Rows are points. The points of each table are mixes of a few directions, plus a little noise. How many directions does each table use, and how many do they share? Where both have some left over, give the other angles between the two spaces (their principal angles), to ten degrees, smallest first.

First (7 x 3)
|  0.03 |  0.02 | -0.02 |
| -4.50 |  1.66 |  0.61 |
|  4.77 | -1.81 | -0.65 |
|  1.35 | -0.52 | -0.19 |
| -1.08 |  0.38 |  0.13 |
| -2.74 |  1.04 |  0.34 |
|  2.16 | -0.80 | -0.30 |
Second (5 x 3)
| -0.51 | -1.78 | -0.09 |
| -0.66 |  2.26 | -4.28 |
|  0.34 |  0.58 |  0.61 |
|  0.54 |  1.47 |  0.47 |
|  0.29 | -2.53 |  3.28 |
Directions: first 1, second 2, shared 0; angles 80

First (7 x 6)
|  1.28 |  0.03 |  0.65 | -1.39 |  1.69 |  1.08 |
| -0.61 |  0.09 | -0.44 | -1.04 |  1.02 |  1.38 |
| -1.45 |  0.13 | -1.42 | -2.93 |  0.23 |  1.04 |
|  1.02 | -0.04 |  1.67 |  3.87 | -1.88 | -1.69 |
|  2.94 | -0.42 | -0.86 | -3.73 |  2.68 | -2.42 |
| -1.45 |  0.38 |  1.80 |  4.01 | -4.25 | -0.11 |
| -1.63 | -0.24 | -1.43 |  1.27 |  0.67 |  0.56 |
Second (7 x 6)
|  1.59 | -2.89 |  1.21 | -1.28 | -0.05 |  0.62 |
| -1.75 | -0.29 |  0.08 |  0.30 | -3.55 | -0.47 |
|  0.29 | -2.38 | -2.19 | -1.43 |  1.89 | -1.15 |
|  0.65 | -1.47 | -0.58 | -0.61 |  1.39 | -0.08 |
|  1.12 |  1.80 |  3.50 | -1.49 | -3.76 |  0.31 |
| -0.84 |  0.39 | -0.53 |  2.49 |  1.57 |  1.09 |
| -1.06 |  4.86 | -1.45 |  2.00 |  2.47 | -0.32 |
Directions: first 4, second 4, shared 3; angles 90

First (8 x 11)
| -2.07 | -0.24 | -0.48 | -1.33 |  1.26 | -1.88 | -0.24 |  1.12 |  1.36 | -1.82 | -1.10 |
|  0.51 | -0.26 |  1.01 | -0.29 |  1.52 |  1.27 | -0.22 | -0.40 |  3.55 | -1.21 |  0.09 |
|  1.81 |  0.26 |  0.13 |  1.35 | -1.76 |  1.38 |  0.33 | -0.94 | -2.46 |  2.12 |  0.98 |
|  0.45 |  0.30 | -0.57 |  0.70 | -1.65 | -0.22 |  0.25 | -0.19 | -3.16 |  1.61 |  0.35 |
| -4.77 | -0.76 | -0.30 | -3.62 |  4.58 | -3.68 | -0.87 |  2.49 |  6.49 | -5.70 | -2.70 |
|  0.93 |  0.28 | -0.28 |  0.90 | -1.51 |  0.43 |  0.24 | -0.49 | -2.62 |  1.68 |  0.61 |
|  1.05 |  0.16 |  0.07 |  0.81 | -1.01 |  0.81 |  0.21 | -0.55 | -1.44 |  1.27 |  0.57 |
|  2.10 |  0.25 |  0.38 |  1.41 | -1.44 |  1.84 |  0.29 | -1.17 | -1.66 |  2.03 |  1.17 |
Second (11 x 11)
| -1.53 | -1.74 |  0.39 | -3.60 | -2.05 | -3.18 |  0.10 | -0.89 |  0.05 |  1.10 | -0.20 |
|  0.81 |  0.78 |  0.97 |  0.89 |  1.17 |  1.21 | -1.35 |  0.13 |  0.95 | -0.44 |  0.36 |
|  2.24 | -1.54 |  1.64 |  4.81 | -1.56 |  3.43 |  3.20 | -0.01 | -1.31 | -2.69 |  0.37 |
| -0.32 |  1.40 | -1.83 | -0.73 |  2.98 |  0.79 | -0.64 |  0.42 |  2.63 |  0.09 | -0.24 |
| -1.08 |  0.62 | -2.95 | -2.41 |  0.80 | -1.09 |  0.36 | -0.43 |  0.53 |  2.07 | -0.15 |
|  1.24 | -1.16 |  2.79 |  4.77 | -0.87 |  2.00 |  1.34 |  1.39 | -1.17 | -4.08 | -0.36 |
| -1.13 | -0.65 |  0.54 | -2.49 |  0.28 | -1.39 | -1.03 | -3.83 | -0.22 | -0.08 |  1.39 |
|  2.46 |  1.79 | -0.84 |  2.28 | -2.86 |  0.91 |  0.15 |  5.19 | -2.33 |  4.04 | -1.41 |
|  1.57 |  0.70 |  1.00 | -1.43 | -0.05 |  0.85 | -2.29 | -2.20 |  0.89 |  2.72 |  1.54 |
| -2.19 |  0.16 | -1.18 |  0.42 |  0.73 | -1.76 |  0.19 |  0.54 | -2.35 | -1.95 | -0.64 |
| -1.83 | -0.39 | -0.63 | -2.52 |  1.39 | -1.70 | -0.32 | -0.30 |  2.31 | -0.90 | -0.52 |
Directions: first 2, second 6, shared 2
